Each row of a before or after table is a point. The points were changed in one or more steps. Then noise was added and the rows were shuffled. The steps act on columns, c1 being the first. Write out the steps. A step turns or swaps two columns, mirrors them in a line or flattens them onto one, adds a multiple of one to another, or multiplies or shifts one. Angles are multiples of 10 degrees, from the lower column toward the higher: turns from -170 to 170, lines from 10 to 170 but not 90. Use the fewest steps. Two steps may share a column if one is a turn and the other turns, adds or multiplies; they go together, in the order done. Otherwise the lowest column goes first.

Before (11 x 2)
array([[ 48, -54],
       [-30,  -5],
       [ 16,  15],
       [-57,   8],
       [  8,   6],
       [-18, -12],
       [ 37,  -9],
       [-41, -14],
       [-30,  61],
       [-74,  59],
       [-67,  46]])
After (11 x 2)
array([[-33,  48],
       [ 16, -33],
       [ -7,  83],
       [-21,   4],
       [ 30,  59],
       [-37,  30],
       [  9,  -3],
       [ -3,  93],
       [ 22, -10],
       [ -8, -67],
       [-21,  18]])
Steps: turn c1 and c2 by -50 degrees

Before (14 x 4)
array([[ 36,  83,  25, -14],
       [ 38,  15,   4,  94],
       [ 27,   8,   9, -12],
       [ 32,  -4,  15,  -5],
       [ 31,  33,   7, -17],
       [ -8, -27,  17,   3],
       [ 26, -18, -12, -17],
       [ 34,  -8,  20, -14],
       [ 24,  21,  -6,   0],
       [ 18,  -9, -28,  -8],
       [ 32, -12,  12, -13],
       [ 17, -27,  -5,  29],
       [ 30, -20,  13, -13],
       [ -7, -22,  18, -14]])
After (14 x 4)
array([[ 96,  14,   2,  93],
       [ 67,   8,   5, -13],
       [ 44, -10, -19,  -8],
       [ 85,  -7,  14, -15],
       [ 76, -19,  11, -14],
       [ 61,  22,  -3,   2],
       [ 77,  33,   7, -17],
       [ 65, -19,  -9, -14],
       [ 43, -28,  -3,  27],
       [-19, -26,  12,   4],
       [ 89,  84,  17, -12],
       [ 81,  -3,  13,  -4],
       [ 81, -12,   9, -14],
       [-19, -20,  14, -12]])
Steps: multiply c1 by 2.5; multiply c3 by 0.7

Before (10 x 6)
array([[-22, -19, -20, -37,  33,   2],
       [ 10, -11, -52, -64, -17,   6],
       [-52, -37, -85, -41,  14, -13],
       [-15, -35,  44,  -9,  59, -34],
       [-41,  -7,  12,  17, -48,  24],
       [-33,  63,  14, -27, -94, -43],
       [-28,   5,  48,  22, -43, -14],
       [ 39,  52, -47, -24,  92,  15],
       [-90, -64,  66, -25,   0,  -2],
       [ 28, -39,  24,  77,  24,  22]])
After (10 x 6)
array([[-16, -12,  67,  -3,  32, -49],
       [-24, -22,  35, -18, -19,  -5],
       [ 41,  33,  84, -15, -67,  38],
       [-80, -58,  16,  -1,  71, -30],
       [-29,  73, -91, -11,  33,   1],
       [ 26, -46,  22,  26,  13,  -6],
       [-31,   5, -35,  11,  55,  -8],
       [-40, -19, -44,   7,  24,  15],
       [  9, -15, -25, -25, -62,   4],
       [-57, -28,  -3, -20, -83, -24]])
Steps: turn c2 and c6 by 30 degrees; mirror c3 and c5 in the line at 40 degrees; multiply c4 by 0.4

Before (12 x 9)
array([[ -3,  51,   2,  41,  62, -10,   0, -34,  -7],
       [-44,  10, -39,  39,  73, -10,  65, -30, -14],
       [ 27, -66,  20, -29,   2,  -2,  -6,  80, -21],
       [-26,  32, -18,  -4,  15,  16,  36, -42, -35],
       [-63,  76, -30,  36, -35, -27,  36,   4,  33],
       [-65,  51, -64,  59, -89, -74,  20, -41, -14],
       [-95,  37, -51,  26, -61, -39, -35, -37,  22],
       [-16,  18, -12,  49, -13,  24,  48, -47,   9],
       [-29,  69, -28, -10,  46,   6,  53, -40, -21],
       [ 41, -39, -46, -27,  43,  29, -10,  40,  24],
       [-24, -29,  -4,   1,  53,  56,  -9,  46, -11],
       [-23, -43,  16, -39,  36,  -5,  -8,   8,  50]])
After (12 x 9)
array([[-98,  32,  28,  23, -65, -39, -79,  52,  22],
       [-60,  80, -12,  30, -35, -31,   7,  35,  34],
       [-10,  19,  38,  55, -18,  21,  38,  23,   0],
       [-32,  24,  41,  -7,  14,  23,  27,  21, -30],
       [ -1,  53,  31,  46,  63,  -7,  -1,   4,  -5],
       [-61,  57,  25,  62, -95, -72, -22,  72, -12],
       [ 26, -75, -73, -35,   0,  -7,   8, -29, -19],
       [-31, -27, -47,   7,  52,  56, -16,   2, -12],
       [-26,  64,  30,  -7,  49,   9,  32,  37, -16],
       [-22, -37,  -2, -40,  45, -11, -17, -20,  56],
       [-42,  13,  21,  40,  67,  -9,  35,  52, -10],
       [ 38, -35, -40, -33,  45,  28,  15,  42,  21]])
Steps: add 0.5 times c1 to c7; mirror c3 and c8 in the line at 140 degrees

Before (12 x 11)
array([[  0, -20, -19, -13, -19,   0, -16,  -1,  -3, -26,  -5],
       [ 10, -20,   0,   9,  -8,  18,  31,   8,  13,  -3,   1],
       [ 10,  -1, -15, -17,  -2,  -1,  22,  -7, -17, -20,  13],
       [  8,  25,  -1,   3, -22, -10,  -1,   1,  34,  23,  11],
       [-18,   5,  32,   2, -24,  -1,  -9,  -3,  13,  -8,   2],
       [ 16,  25,   6,   0,   7,  20,  14,   3, -12,  -6, -16],
       [-14,  16, -11, -17, -15,  19,  18, -25,  19,   0,   5],
       [ 15,  -7,  16,   5,  11,  14, -13, -37, -10,  13,  37],
       [ 15,  18,   8, -24,  21,  36,  18,   4,  -5, -28,   6],
       [ -4,  17,  -5, -19,  24, -15, -11, -25,   2, -35, -11],
       [-36,  12, -14,  -6,  -9,   0,   3,  -6,  21,  13,  15],
       [-17,  -3,  21, -16, -19, -13,  -7,   1,  26,  22, -12]])
After (12 x 11)
array([[-14,  16, -33,   7, -15,  20,  22, -25,  19,   0,   5],
       [  0, -20, -57, -20, -20,   0,   6,   0,  -4, -11,  -5],
       [  9, -21,   0,  31,  -8,  17,   7,   8,  12,  -1,   1],
       [ 15,  18,  24,   4,  20,  35,  27,   3,  -5, -11,   6],
       [ 16,  24,  18,  13,   7,  20,  16,   3, -11,  -3, -17],
       [ 10,  -1, -46,  11,  -2,  -1,  19,  -8, -17,  -8,  13],
       [ 15,  -7,  48,  -9,  11,  14, -31, -37, -10,   5,  36],
       [  8,  25,  -3,   1, -22,  -9,  -9,   0,  34,   9,  10],
       [-19,   5,  96,  -7, -24,  -1,  -8,  -4,  14,  -3,   1],
       [-36,  12, -43,   0,  -8,   0,   0,  -7,  21,   5,  15],
       [ -4,  17, -15, -19,  23, -15,  17, -25,   3, -14, -11],
       [-19,  -2,  63, -13, -18, -12,  17,   1,  26,   9, -11]])
Steps: multiply c3 by 3; turn c4 and c7 by -60 degrees; add -0.5 times c11 to c7; multiply c10 by 0.4

Before (13 x 14)
array([[ 19,  41, -25,  37, -12, -35,  32,  14, -49,  55,  54,  25, -41,
        -42],
       [ 34,  74,  19,  28, -35, -16, -41,  -3,  46, -17,  37, -25,   6,
        -19],
       [-56,  21,  25, -54, -34,  42, -53,  71, -12, -20,  -8,   5, -50,
        -63],
       [-68,  37, -30, -69,   4,  10, -48,  40,  -2,  61,   0,  28, -20,
         11],
       [ 22,  50, -22,  -6, -65,  52, -37,  65, -36,  39, -11,  53, -13,
        -18],
       [-32,  84, -37,  38, -57,   6,  14, -24, -45,  41, -48, -24,   3,
        -13],
       [-19,  11,  58,  36,   1, -43, -70,  60,  60,  16,  -1, -41, -20,
         25],
       [ 24,  33,  78,  32, -58,  13,  21,   4,  17,  24,  61, -24,   1,
         16],
       [-53, -23, -13,  28,   2,  39, -68, -16,  29,  28,  53,  15, -22,
          4],
       [-11,  31,   8,  18,  -5,  -9,  40,  85,  -4,  40, -17,   0,  58,
         10],
       [ 41,   2,  43, -66,  -3,  37, -44,  19, -31,  64,  38,  20,  44,
        -71],
       [-54,  -1, -19, -17, -22, -20, -62,  75, -54, -28,  18, -22, -41,
         -5],
       [ 46, -31,  78, -60, -52, -51,  32,  88,  51,  14,  -3, -33,  22,
        -19]])
After (13 x 14)
array([[-29, -93, -39,  37, -59,  -3,  15,   6, -45,  41,  27, -17,  -7,
         -9],
       [-13, -34,   7,  13,  -7,  20,  36,  35,  -5,  40, -77,   0, -54,
          8],
       [-19, -15,  56,  34,   1,  36, -72,  20,  61,  18, -60, -28,  31,
         27],
       [-54, -23,  25, -54, -36, -49, -50,  24, -10, -18, -69,   4,  45,
        -61],
       [ 43,  12,  43, -70,  -3, -29, -46, -27, -28,  66, -32,  12, -51,
        -69],
       [ 22, -19, -22,  33, -12,  28,  30, -55, -44,  55, -36,  17,  40,
        -39],
       [ 47,  30,  77, -60, -56,  54,  29,  42,  53,  16, -81, -21, -14,
        -15],
       [ 24, -12,  77,  33, -57, -16,  19, -65,  21,  25, -24, -20,  -5,
         14],
       [ 35, -55,  21,  27, -38,  18, -41, -56,  48, -14, -16, -19,  -2,
        -18],
       [-55,   7, -18, -20, -24,  11, -64,  11, -54, -26, -79, -16,  44,
         -6],
       [ 21, -50, -21,  -4, -65, -59, -40,  17, -33,  40, -66,  33,   7,
        -21],
       [-56,  37, -13,  32,   2, -42, -71, -45,  34,  27,  -1,   8,  15,
          6],
       [-68, -36, -34, -72,   2,  -9, -49,   4,   2,  61, -41,  21,  21,
         12]])
Steps: turn c2 and c11 by -160 degrees; turn c8 and c11 by -70 degrees; turn c6 and c13 by -170 degrees; multiply c12 by 0.7

Before (11 x 20)
array([[  5,  -1, -13, -11, -10, -26,  28, -17,  37, -23, -25,  39, -52,
        -61,  24,  23,  -8, -55, -47,   8],
       [  4, -44,  12, -10, -47, -13,   5, -13, -33,  25, -23, -14, -62,
         -1,  11,  -6, -16,  -6,  14,  16],
       [-58,  43,  69, -27, -22,  27,  14,  76,  29, -21, -73,  16, -31,
        -45,  25,   1,  19, -34, -20,  28],
       [ 15,  68,  16,   9,  34, -37, -36, -40,  48,   4,   5, -34, -42,
        -32,  55, -10, -16, -32,  27, -10],
       [-58,  28,  22,  12,   8,  36,  -5,  38, -70, -27,  56,  71,   2,
          7,   4,  15,  -7, -44, -28,   1],
       [ 27, -48, -17,  39, -15, -39, -21,   4,  18, -26, -11,  47, -56,
         -1,  15, -23,  12, -61,   0,  -3],
       [ 57,  17, -36, -17,  53, -31,  39, -25,  21, -22, -31,  19, -44,
         -7,  13, -25,  17,  -3,  22,  24],
       [-23,   4, -44,   7,  30,  25, -24,  68, -17,  25,  88,  24,  54,
         26,  -9,   6,  31, -50, -55, -13],
       [-46, -15,  -9,  36,  41,  15,   4,  33, -30,  20,  79,  18,  -7,
         36, -17,  29,  26,  12, -55, -28],
       [-19,  -6,  -8, -18,   9,   3,  34,  14,  67, -26, -45,  -1,  23,
         23,  28,  -7,  -5,  -4,  23,  15],
       [  0,  53,  54, -27,   0,  30,  51,  52,  -7, -95, -12,   9,  -5,
        -27, -19,  20,   5, -30, -15,  -1]])
After (11 x 20)
array([[ 13,  30,  16, -11,  10,   3,   6,  47, -32,  27, -26, -13, -61,
         -2,  11,  -1, -37,  -7,  -8, -34],
       [ 32,  19, -17,  36,  14, -27, -23,  10,  19, -26, -12,  47, -55,
          3,  13,   8, -55, -62,   8, -44],
       [-55,   0,  70, -29,  77,  -2,  10, -20,  28, -23, -68,  13, -31,
        -46,  24,  29,  67, -35, -14,  51],
       [  0,  15,  -5, -16,   7,   6,  33, -13,  67, -24, -45,  -2,  25,
         26,  30,  10,   0,  -2, -27,   3],
       [-44, -14, -43,   9,  47, -15, -22, -58, -18,  22,  92,  26,  50,
         28,  -8,  19,  76, -53,  40,  -3],
       [-61, -12,  19,  10,  32,  24,  -7, -33, -69, -27,  56,  68,   0,
          7,   0,  16,  56, -43,  -6,  25],
       [ 28, -42,  13,   9, -51,  -6, -36,  -9,  50,   6,   7, -32, -42,
        -38,  54,  -4, -84, -35, -16,  54],
       [ 65,  10, -36, -17, -45, -29,  37, -30,  22, -20, -29,  17, -42,
         -7,  15, -13, -37,  -2,  11,  28],
       [-73, -17, -11,  40,   9, -15,   4, -52, -33,  21,  80,  16,  -7,
         37, -15,   9,  55,  17,  21, -23],
       [-19, -29,  52, -24,  46,  12,  53, -23, -10, -97,  -6,  13,  -6,
        -24, -20, -20,  53, -30,  13,  46],
       [-27,   2, -12, -11,  -7,  -3,  28,  21,  36, -23, -24,  42, -51,
        -58,  23,  -9, -53, -52,  41,   4]])
Steps: turn c1 and c19 by 150 degrees; turn c1 and c16 by 150 degrees; mirror c2 and c20 in the line at 60 degrees; turn c5 and c8 by -120 degrees; turn c6 and c17 by 60 degrees; multiply c17 by 2

Before (14 x 24)
array([[ 44,   0, -25, -27, -12, -25,  14,   4, -22, -12,  -9,  15,  -3,
        -21,  -8,  14,  22, -14,  28,  12,  12,   4,  -3,  12],
       [ -6, -10,  -3,   2,   3,  -1,  64,  23, -34, -15, -27,  -5, -11,
          6,   1,  -6,  11,   8,  23, -11,  -7,  31, -27,   7],
       [ 53, -28, -16,  -8,  10,  35,  61, -45, -21,   6,   0, -29,   8,
         -9,  68, -47,  55, -38,  38,  88, -20,  41,  25, -44],
       [-29,  19,  42,  15, -33,   8,   1,  -6,  22, -17, -30,  20,  10,
          8,   0,   1,  19, -31, -50,  44,  55,   5,  10,  16],
       [ -1,  53,  19,  11,  -6,  12,  34, -14,  76, -45, -31, -26,  28,
          7,   4,  18,   6, -26, -32,  17,  38,  17,   4,  25],
       [-40,  48,  43,  21, -10,  -2,  14, -26,  78,  17, -30,   2,  -7,
        -11, -14, -11,   1, -14, -14,  15,  30,  27,  17,  47],
       [ 12, -15, -14,  23,   8, -13,  12,  38, -17, -12,  -7,   9, -14,
        -38,  37,  -3,  22,  -2,  21,  10,   1, -26, -16,  -6],
       [ 21, -14, -18,  -4,   6,  -4,   1,  15,   3,   6, -42,  18,   8,
         10,  -9,   3,  22,  -2,  16, -23,  13, -28, -22, -29],
       [ -2, -23, -16,  26, -19,   1,  12,  -3, -12, -31, -22,  30, -18,
          2,  25,   9,  32,  11,  68,   2,  25,  14,   8,   5],
       [ 20,  -3,  -4,  20,  -8,   1, -20,  29, -24, -25, -23,  -2, -25,
         -4,  -1, -16,  -6, -31,  26, -18,  20,   6,   0, -13],
       [ 38,   2, -42,  14, -18,   9, -11,  14, -12, -24, -22,  35, -26,
        -18,  -6, -22,  22,  26,   5,  25, -23,  -3,  -2, -30],
       [-38,  29,  38,  -3,  37, -13,   7, -27,  63, -36,  -5,  -1,  18,
          9,  -4, -11,  14, -28, -33,  35,  27,  44,  -9,  11],
       [ 26,  -1, -10, -24, -17,  14,  16,  50, -13,  -7,  -7,  27, -27,
        -12,  30,   7,  34,   6,  43, -31,   7,  25, -27, -18],
       [ 19,  -3,   1,  15,  26,  13,  19,  31, -31, -17, -31,  14, -31,
        -31, -18,  23,  38,  -4,  19,  -2,  29,   2,   4, -36]])
After (14 x 24)
array([[ -1,  54,  14, -17,  34,  12,   5,  -2, -76, -45, -31,  -5,  32,
          7,  -5,  17,  15, -26, -32, -11,  38,  17,   4,  26],
       [-37,  28,  -3,  -9,   8, -12, -36,   0, -64, -36,  -4,  19,  42,
          8, -21, -11,  23, -28, -32, -34,  27,  44,  -9,  10],
       [ 26,  -2, -19,  33,  16,  13,  17,  37,  14,  -7,  -6,  46, -23,
        -12,  55,   6,   7,   8,  43,  21,   7,  25, -27, -19],
       [ 19,  -3, -20, -13, -20,   0,   8,  10,  23, -25, -23,  18, -15,
         -4,  18, -15, -22, -31,  27,  23,  20,   6,   0, -13],
       [ -2, -22,  -7, -26,  12,   0,  19,  13,  11, -30, -22,  51, -22,
          1,  17,  10,  36,  10,  67,   8,  24,  15,   8,   5],
       [ 52, -27,  15, -22,  61,  35, -11,  -7,  21,   7,   0, -10, -10,
         -9,  23, -47,  95, -38,  38, -86, -21,  41,  25, -44],
       [ 44,   0,   9,  21,  14, -25,  12,  22,  22, -11,  -9,  34, -24,
        -21,  -3,  13,   8, -13,  28, -21,  12,   4,  -3,  12],
       [-40,  48, -28, -25,  15,  -2,  11,  -6, -78,  17, -31,  21,  34,
        -12, -28, -10,  10, -13, -14,  -6,  30,  28,  17,  46],
       [ 21, -14,  16,  11,   1,  -3,  -6,  28,  -2,   7, -41,  38, -12,
         10,   2,   3,   1,  -2,  16,  21,  13, -28, -22, -29],
       [ -6, -11,  -7,   1,  64,  -1,  -3,  20,  34, -15, -26,  15,  -9,
          5,  15,  -6,  -7,   8,  22,  11,  -7,  31, -27,   8],
       [ 38,   2,  -2, -22, -12,   9,  18,  25,  11, -23, -23,  55, -49,
        -19,   4, -21,   4,  26,   4, -19, -24,  -1,  -2, -29],
       [ 12, -14,  -5, -25,  12, -13,  -7,  20,  17, -12,  -7,  29, -18,
        -37,  53,  -3,   9,  -1,  20,  -1,   0, -25, -16,  -6],
       [ 19,  -2, -27, -13,  19,  12, -26,  52,  32, -17, -31,  34, -15,
        -31,   5,  23,  -2,  -4,  18,   8,  30,   1,   4, -36],
       [-30,  19, -13, -29,   1,   8,  33,  11, -22, -17, -31,  41,  42,
          7,  -4,   1,  15, -31, -51, -37,  55,   5,  11,  16]])
Steps: mirror c3 and c13 in the line at 60 degrees; turn c4 and c20 by 160 degrees; turn c5 and c7 by -90 degrees; turn c8 and c15 by 40 degrees; turn c8 and c17 by -50 degrees; multiply c9 by -1; shift c12 by 20
